Each row of a before or after table is a point. The points were changed in one or more steps. Then noise was added and the rows were shuffled. The steps act on how far a point lies along the listed directions, d1 being the first. What was done? A step turns or swaps two directions, mirrors them in a line or flattens them onto one, adds a multiple of one to another, or multiplies one. Angles are multiples of 10 degrees, from the lower direction toward the higher: turns from -170 to 170, lines from 10 to 170 but not 90. Use the fewest steps. Two steps may share a direction if one is a turn and the other turns, adds or multiplies; they go together, in the order done. Otherwise the lowest direction goes first.
(in the rows, 128 means zero)

Directions:
(1): [107 170]
(2): [ 86 107]
Before (11 x 2):
[[204 138]
 [131 113]
 [112 163]
 [138 169]
 [151  99]
 [ 91 156]
 [ 95 158]
 [208 114]
 [143  92]
 [133  97]
 [107 115]]
After (11 x 2):
[[ 92 131]
 [169 127]
 [130 152]
 [160 135]
 [166 118]
 [171  59]
 [ 83 150]
 [143 131]
 [149  51]
 [ 95 105]
 [ 89 148]]
Steps: mirror d1 and d2 in the line at 30 degrees

Directions:
(1): [ 77 151 115]
(2): [150 181 136]
(3): [143 130  72]
Before (13 x 3):
[[176 172 175]
 [150 149 144]
 [181  93  94]
 [126  90  86]
 [147  91  98]
 [127  97  88]
 [133  97  76]
 [138 159 195]
 [161 163 121]
 [129 145 141]
 [132 130  79]
 [150 157 122]
 [145 171 149]]
After (13 x 3):
[[130 101 199]
 [149  65 155]
 [141 165 139]
 [165 102 151]
 [153  76 157]
 [136  84 170]
 [151  78 150]
 [125 150 120]
 [ 85 190 107]
 [123 183 118]
 [122 166 134]
 [ 95 208 140]
 [139 166 146]]
Steps: add -0.3 times d2 to d3; turn d1 and d3 by 110 degrees

Directions:
(1): [141 100  68 160 152 153]
(2): [157 144 142  90 162 181]
(3): [ 56 113 134 123 136 162]
(4): [135 136 173 191 150 141]
Before (8 x 6):
[[139  97 113 154 111  95]
 [113 125 144  82 150 181]
 [164 131 132 101 151 176]
 [ 73 104 100 203 142 153]
 [126 127 148 117 163 185]
 [142 111  80 177 133 110]
 [155 131 119 168 146 141]
 [144 132 126 171 123 100]]
After (8 x 6):
[[ 94 105  95 173 152 153]
 [ 93 127 161 182 158 160]
 [ 98  90 122 128 141 162]
 [184 132 118 103 100  80]
 [114 129 154 217 143 133]
 [175 128 124 235 190 186]
 [140 122 133 145  87  77]
 [178 135 152 181 121  95]]
Steps: turn d2 and d3 by -140 degrees; turn d1 and d2 by -30 degrees; multiply d4 by 2.5

Directions:
(1): [200  89 153 102 145 106 130  95 139]
(2): [129 133 174 146 130 100 198 172 130]
(3): [148 172 121 159 157  95 122 107  62]
(4): [137 123 130 113 184 200 151 141 102]
(5): [148 100  83  96 113 107 121 189  90]
Before (9 x 9):
[[132 114 145 111 104  97 140 164 136]
 [215  54 151  78 105  64 130 100 162]
 [123 139 157 144 130 103 199 187 130]
 [172 208 114 148 201 152 153 144  34]
 [ 94 118 115 124 111 156 139 142 149]
 [107 110 101 119  71  93 130 142 129]
 [126 104 112 133  95 130 107 179 152]
 [ 76 151 187 181 114 141 130  49 191]
 [ 90 119 127 108 132 148 159 171 126]]
After (9 x 9):
[[ 77 126 133 118 120 139 152 159 145]
 [147 215 109 164 138  89 126 120  82]
 [108 128 152 153 120 160 133 150 163]
 [120 106 135 126 116 143 168 156 155]
 [ 73 155  77 137 109 145 113 175 117]
 [114 119  95 102 124 173  49  39 153]
 [ 91 144 122 123 127 158 106 129 137]
 [ 93 129 138 144 115 138 161 116 131]
 [190  53 109  78 118  94 133 190  93]]
Steps: turn d1 and d2 by -110 degrees; turn d1 and d5 by 150 degrees; flatten d3 and d4 onto the line at 170 degrees

Directions:
(1): [112 188 184 126 110 103 131 130 106 170 174]
(2): [115 154  67  96 114 132  74 163 149 126 172]
(3): [169 147 128 114 141 188 139 119 177 189 119]
Before (13 x 11):
[[134 166 130 118 121 139 116 138 143 159 152]
 [116 177 145 122 117  85 113 143 108 155 160]
 [128 140 161 150 121 131 134 122 130 133 122]
 [121 153 134 130 109 118 142 146 136 140 133]
 [142 105 139 133 144 144 159 106 110 122 117]
 [120 117  98 129 114  92  84 166 112  72 152]
 [119  84  84 123 139 115 112 135 141  92 113]
 [ 71 139  56 109  90  82  67 166 122  60 172]
 [135 123 138 128 148 143 147 111 139 138 111]
 [ 94 117  49 121 133  78  71 168 108  66 152]
 [149 121 132 119 130 150 122 132 141 126 130]
 [123 131 142 135 128 141 129 124 125 131 135]
 [ 73 134  81  97 106  69  78 171  77  88 165]]
After (13 x 11):
[[133 128 154 152 126 137 137 120 134 126 110]
 [132 144 157 125 132 133 151 113 105 146 150]
 [139  81  99 142 147 111 134 123 123  92  76]
 [158 116 102 127 142 169 132 124 163 137 100]
 [133 148 150 121 142 144 143 116 142 160 132]
 [ 93 145 115 112 116  84  94 151 120 121 172]
 [104 108  97 135 109  69  81 169  94  47 154]
 [ 59  97  40 123  95  62  70 164 102   7 148]
 [ 65  72  55 115 115  52  83 165  59  22 125]
 [127 122 137 137 130 146 132 122 128 127 127]
 [ 71 115  53 126 123  46  63 174  82  41 164]
 [132 118 117 136 120 131 151 138 144 120 102]
 [150 134 138 115 127 154 121 133 145 140 139]]
Steps: mirror d1 and d2 in the line at 110 degrees; multiply d3 by 1.6

Directions:
(1): [109 126 115 146 133 164 119  73 163 128 169 136  79  58]
(2): [172 151 115  72 174 117 174 168 179 109 128 135 110 103]
(3): [118 106 164  89 164 166 110  76 158  97  94 104 118 179]
(4): [133 111 121 163  84  69 150 117 167 107  84  84  82 131]
Before (11 x 14):
[[155 129 134 110 140 142 126 132 140 139 138 116 123 111]
 [141 159 134  95 159 144 141 174  78 140 171 162 172 108]
 [129 145 131 126 101  95 127 136 124 124 114 129 129 147]
 [152 128 140  66 130 113 148 130 190 100 103 118 100 112]
 [110 131 130 174 125 147 104 146  69 172 176 150 155 106]
 [173 128  95 122 129  79 195 127 249  94 101  92  46  83]
 [144 132 116 161 108 106 137 145 113 128 150 116 116 123]
 [143 133 143  90 220 154 141  72 182  93 120 119  74 117]
 [114 143 129 107 139 155 109 180  80 147 119 178 182 168]
 [ 90 133 120 150 103 143  99  95 113 156 162 130  98  75]
 [ 84 114 142 176  65 104 119 107  92 155 109 135 142 115]]
After (11 x 14):
[[132 117 157  67 138 149 120  84 187 101 114 121 103 120]
 [117 121 164 121 120 116 120 140  67 120 105 112 180 197]
 [110  87 138 125 149 182 116  11 222  93 122  96  54 110]
 [166 131 139  96 194  95 167 109 188  87  77 102  73 143]
 [119 127 133 165 119 143 114 110 106 133 153 116 116 130]
 [118 120 136 186  93  94 125 169  69 163 124 119 158 154]
 [ 97 136 117 170  80 106 144 134  96 169 148 160 135  64]
 [154 120 143 112 129 129 122 129 131 133 113 101 125 140]
 [114 150 132 124 118 144 106 116 120 136 155 148 130 119]
 [117 127 120 159  70  71 128 131 117 143 108  96  97 117]
 [121 144 132 108 130 141 116 188  80 141 110 166 180 180]]
Steps: swap d1 and d4; swap d2 and d3

Directions:
(1): [117 152 212  73 162 137 172  89 166 126 153 128 103 121 154 111 166 165
 149 135]
(2): [ 72 145  97 108 146 158 142 147 125 126 129 124 100  50 103 146  84 162
  99 190]
(3): [167 113 115  79  97 141 147 114  58 110  98  64  79 104  96 126 168 130
 132 105]
(4): [147 110 121 195 136 127 148  89 117 118 159 137  74 134 146 143 104 200
  79  80]
Before (9 x 20):
[[ 81 153 105  44 116 171 153 170  97 131  89  87 119  33  81 123 134 120
  116 217]
 [180 105  94 142  94 153  97 112  65 113  86  79  97 128 124 130 114 132
  112 107]
 [154 170 238  62 147 134 202  49 146  99 157 112  60 115 170 114 182 180
  149 111]
 [178  98 130 153 102 136 111 118 111 113 114 113 127 146 111 141 131  97
  131 110]
 [143  99 106 146 120 120 116 137 100 126 138 134 121 126 104 133 117 134
  122 126]
 [168 141 146  93  89 130 142 116 110 117 117  90 100 125 116 126 181  96
  143 119]
 [179 104  79 111  83 107  91 148  87 141  83  89 165 142  85 118 158  56
  165 125]
 [141 127 166 131 140 132 132  81 137 133 128 118 103 173 139 119 164 142
  133  84]
 [154 120 187  82 133 134 165  59 126 122 131 118  98 151 146 113 178 165
  145 104]]
After (9 x 20):
[[141  95 103 147 121 116 118 131  95 120 134 131 124 129 107 128 122 137
  119 122]
 [ 84 145 111  73 125 178 167 139  99 127 108  99  90  31  91 131 120 164
   97 187]
 [172 120  93  95  86 105  91 145  96 146  79  86 178 141  86 115 167  50
  178 132]
 [162 148 163  77 100 139 142 117 119 117 114  87 100 117 124 121 189  98
  147 131]
 [153 174 248  55 146 137 212  49 156 100 161 116  59 114 167 112 186 175
  149 120]
 [137 137 167 116 145 131 130  90 140 132 121 122 112 161 136 115 164 131
  148  90]
 [154 125 198  68 134 129 163  59 125 123 126 117 103 147 148 111 183 159
  162 113]
 [180 114 108 122 101 156 100 104  70 111  87  79  92 119 129 129 127 139
  115 112]
 [174 100 138 144 109 145 110 125 124 118 109 115 134 134 110 138 139  82
  140 116]]
Steps: add 0.3 times d3 to d1; add 0.5 times d2 to d4

Directions:
(1): [122 102 182 159 114 107 130 213 186 115 168 144 123 145 156 125 143 166
  97 130 165 144  78 163]
(2): [172  81 116  96 162 112 209 101 176  74 117  97 121 106 145 161 143 161
 177 157 132 126 131 138]
(3): [155 106 149 127 105  97 142 101 136 226 166  99 108 101 165  63 100 133
 145 174 105 110 115 123]
Before (10 x 24):
[[142 139 103 102 121 130 135  75 116 166 108 108 123 100 143 110 124 124
  142 143 110 118 145 113]
 [138 107 123 117 142 117 155 138 149  87 122 130 128 124 151 139 144 133
  138 124 140 134 116 144]
 [145 114 138 134 136 133 146 140 153  92 124 120 136 121 140 148 125 154
  132 126 138 133 110 147]
 [145 119 125 114 121 127 131 105 112 180 128 121 123 121 140  97 111 127
  147 142 122 124 140 119]
 [141 135 111 125 115 114 110  80  73 197 149 122 118 119 116  91 114  99
  141 125 100 113 138 101]
 [107 149 108 130 129 135 107 130 104 131 117 141 142 136 109 129 136 109
  109 110 145 134 134 121]
 [103 148 122 148 116 155  98 168 116 124 132 139 150 152 113 122 134 112
  102 107 139 131 122 126]
 [111 132 143 148 120 128 133 153 154 127 139 149 137 131 138 128 126 137
  109 122 134 126 107 126]
 [141 125 101 117 156 130 144  96 129 120 107 110 126 124 120 135 119 122
  161 128 108 122 150 108]
 [167  98 140 119 136 110 165 127 158 144 138 103 112 112 150 116 126 146
  161 150 129 126 118 136]]
After (10 x 24):
[[133 122  98 107 146 134 147 103 118  81 100 129 135 121 132 149 138 113
  146 115 126 128 143 127]
 [126 121 131 132 134 126 162 130 163 104 130 136 133 121 139 143 129 142
  128 132 129 123 114 124]
 [127 149 128 126  94 123 100  98 106 225 134 116 114 106 155  74 107 118
  118 146 109 112 130 114]
 [134 120 156 152  84  94  96 130 105 245 193 127 105 121 150  48 110 116
  119 142 107 120  97 120]
 [118 125 127 147 133 153 126 189 153  75 131 139 152 154 118 155 149 131
  106 108 158 142 113 143]
 [172 108 124 110 130 109 158  81 122 193 130  88 108  96 147  88 105 128
  178 164 105 112 136 112]
 [101 142 122 137 134 132 108 163 129 104 122 149 145 145 114 144 148 125
  100 100 160 145 118 135]
 [152 116 141 124 103 115 122 113 114 227 155 120 118 114 160  62 102 126
  139 157 120 119 128 119]
 [116 148 112 136 139 141 100 109 106 148 109 129 132 136 111 119 114 102
  131 109 107 130 148 101]
 [142 129 114 122 148 146 145 109 128  85 103 116 141 116 123 162 122 140
  147 123 122 126 132 133]]
Steps: turn d1 and d2 by 70 degrees; multiply d3 by 2
